Each row of a before or after table is a point. One or more steps were done to the points. Then noise was added and the rows were shuffled. The steps act on how far a point lies along the listed directions, d1 being the first. Name the steps. A step turns or swaps two directions, mirrors them in a line or flattens them onto one, adds a multiple of one to another, or multiplies one. Angles are multiples of 10 degrees, from the lower direction toward the higher: turns from -170 to 170, lines from 10 to 170 but not 90. Use the fewest steps. Two steps may share a direction if one is a turn and the other turns, adds or multiplies; they go together, in the order done. Otherwise the lowest direction goes first.

Directions:
(1): -9.6,28.3,9.5
(2): -6.3,7.8,-29.8
(3): 29.2,11.0,-3.3
Before (14 x 3)
12.0,2.9,-4.1
-0.5,1.6,-1.1
-1.3,-2.7,-6.1
7.2,-4.6,0.9
-2.0,-2.0,2.1
3.6,4.8,-6.0
-1.6,4.1,-0.7
-2.4,-0.8,-1.2
6.1,-0.1,-4.7
1.8,4.9,-5.2
1.4,6.3,-12.5
10.3,2.5,3.2
2.1,1.8,-2.7
-0.8,-4.0,1.7
After (14 x 3)
-0.1,-3.5,-2.8
0.4,1.3,-8.3
10.2,4.3,-2.3
1.1,5.9,-4.8
-0.9,1.4,4.0
-0.8,-0.7,3.4
3.8,7.4,1.7
0.5,1.2,-3.6
-4.5,1.2,-13.3
-5.6,2.9,-2.2
-0.3,-0.9,-1.6
-0.3,-0.1,-7.5
6.6,7.5,-8.2
-2.7,-0.6,0.4
Steps: multiply d1 by -1; turn d2 and d3 by -30 degrees

Directions:
(1): -24.6,-0.9,4.4,-31.6,26.6,14.5,-8.5,-3.7
(2): -4.6,1.9,-29.4,-19.8,-27.1,9.1,-7.2,21.8
(3): 19.6,26.6,-7.3,-17.3,5.4,6.1,32.2,-9.0
(4): -25.4,37.5,2.3,6.3,-10.0,-16.9,-8.9,-8.1
(5): 15.8,-6.9,-13.5,-15.8,-4.3,-17.0,-21.1,-33.9
(6): -10.9,-4.1,3.8,9.0,-21.0,34.2,5.1,-27.5
Before (14 x 8)
-1.5,-0.6,3.3,8.0,-4.9,-3.2,-0.8,3.1
-3.0,-3.3,1.2,9.6,-3.4,-3.7,-2.8,-1.3
3.7,8.1,-5.8,-5.7,0.7,-4.9,2.9,5.2
1.3,0.7,-3.3,-7.9,1.4,0.4,-0.1,-1.2
0.0,-3.5,0.6,6.6,-7.3,1.8,-1.7,7.0
-3.1,0.0,-2.1,7.0,-3.1,-6.1,-1.6,2.5
4.2,-4.4,-5.5,-12.8,-0.3,-0.7,-5.3,0.6
2.2,0.7,-0.5,8.6,-7.2,-3.0,0.9,-0.2
0.2,6.0,-6.1,-7.5,4.5,1.8,6.4,2.2
3.1,8.2,-1.5,-4.6,4.1,-4.9,4.0,9.5
1.7,2.0,-5.5,-9.2,-5.9,-0.9,-2.3,0.1
-1.9,1.3,2.3,5.7,-4.3,-1.9,-0.7,0.7
4.0,6.6,-5.4,-4.7,1.3,0.5,4.7,3.3
9.0,2.8,-1.8,-3.0,2.1,-2.2,3.6,2.8
After (14 x 8)
-0.5,-4.4,1.8,2.8,-2.3,-2.0,-1.6,7.1
3.1,-2.9,-1.5,1.9,-1.1,-3.5,0.4,3.8
3.8,4.5,0.8,-3.1,7.8,2.0,5.4,-2.9
-1.0,-2.3,5.0,8.0,0.8,-2.9,-2.3,6.0
3.6,1.2,1.8,-6.7,10.0,3.6,5.1,-2.3
-1.6,-7.2,-2.1,1.5,1.3,-1.0,-1.4,3.1
1.6,-3.9,-0.1,1.3,-2.0,1.0,-0.4,5.0
1.0,6.4,0.3,-6.2,4.4,-0.4,2.5,-1.5
5.6,-2.9,5.0,-1.1,5.6,-1.3,1.8,-8.1
0.9,2.8,-0.9,-3.0,8.3,3.8,8.7,-3.7
0.2,0.4,6.9,-2.7,5.5,-2.0,-3.6,-12.0
2.3,1.8,1.0,-3.2,3.2,0.3,1.1,-5.5
-1.4,2.7,3.6,-8.0,9.2,5.8,4.5,1.7
-1.6,-5.0,-3.5,3.6,-3.2,-2.1,-4.1,5.2
Steps: turn d1 and d6 by 70 degrees; multiply d6 by 0.4; turn d2 and d4 by -160 degrees
